Each wall is flat, endless, passes through zero and stands at right angles to its row. A trip goes straight from one point to another. Which walls does it cross, in order?
In the rows, 128 means zero.

Walls:
(1): [148 152 161]
(2): [106 108 163]
(3): [122 113 169]
(4): [184 134  86]
(5): [102 126 167]
Trips:
[128 124 143] to [ 98  93 117] -> 1
[161 127 101] to [157 120  93] -> none
[175 132  88] to [129 123 108] -> none
[64 78 78] to [158 139 150] -> 3, 4, 1, 5, 2
[ 95 102  68] to [128 149  89] -> none
[158 139  99] to [140 104 118] -> none
[156 166 108] to [138 144 100] -> 1

Walls:
(1): [118 150  66 130 128 117 120 128  96]
(2): [176  61 182 168 105 185  62 135  89]
(3): [132 113 140 187  80 114 170 149 188]
(4): [145 120 172 104 104 133  90 159 118]
(5): [131 134 142 139 109 123 148 148  91]
(6): [145 133 177 100 145 142 117 139 140]
(7): [194  90 131 124 141 168  49 130 138]
(8): [145 166 149 119 116 106 127 113 112]
Trips:
[107 132 105 108 164 137 145 155 141] to [113 173 121 129 113 137 172 126  95] -> 6, 5, 8
[162 114 136 124 143 133 172 109 117] to [104 137 128 154 153 134 139 155  66] -> 3, 6, 1, 8
[141  89 147 139 120 140 150 172 152] to [127 118 121 131  87 157 172  99 130] -> 7, 6, 4, 2
[166 106 136 124 102 104 107 153 112] to [109 150 122 220 113 140 107 158 130] -> 6, 1, 8, 4, 7

Walls:
(1): [ 66 137 177 175  53 108 154 157 129  92 116 143  77 148 166 115 131 130]
(2): [ 52 118 131 114 168 112 180 142  95 174  71  91 129 127 148 157 197 116]
(3): [ 92 120 143 111 111  76 147 128 150 140  99 105  67 105 116 157 125 104]
(4): [142 181  37 145 136 121  90 127 154 112 177 127 136 141 126 176 158  84]
(5): [109 119 168 199 109 139 146 112 145 123 179 155 132  96 140 136 137 136]
(6): [157 127 143  87 174 143 182 107 119 124 126  88 154 123 116 115 126 127]
(7): [142 161 108 139 148  95 128 138 109 154 140 159  79 158 190 128 145 101]
(8): [148 136 121 136 143 124 138  92 151 118 139 117 118 109 112 105 118 102]
Trips:
[ 89 142 100  96 105 105 109 155 175 182 107 123 121 134 167 151 167 121] to [139 157 173 114 141 114 200  99 110 161 191 146 151 136 127 132 163 169] -> 5, 6, 4, 1, 3
[146 124 106 121 133 134 110 113 172 168 118 142 119 153 127 127 120  91] to [ 94 115  94 157 131 165 140 114 150 151 132  76  93 124  73 146 133 116] -> 2, 7, 5, 6
[151 158 148  96  87 110 126 238 142 134 117 150 111 113 124 165 105 141] to [156 126 187 165  81 120 117 145 102 141 118 152 163 131 126 112 103  99] -> 5, 7, 3
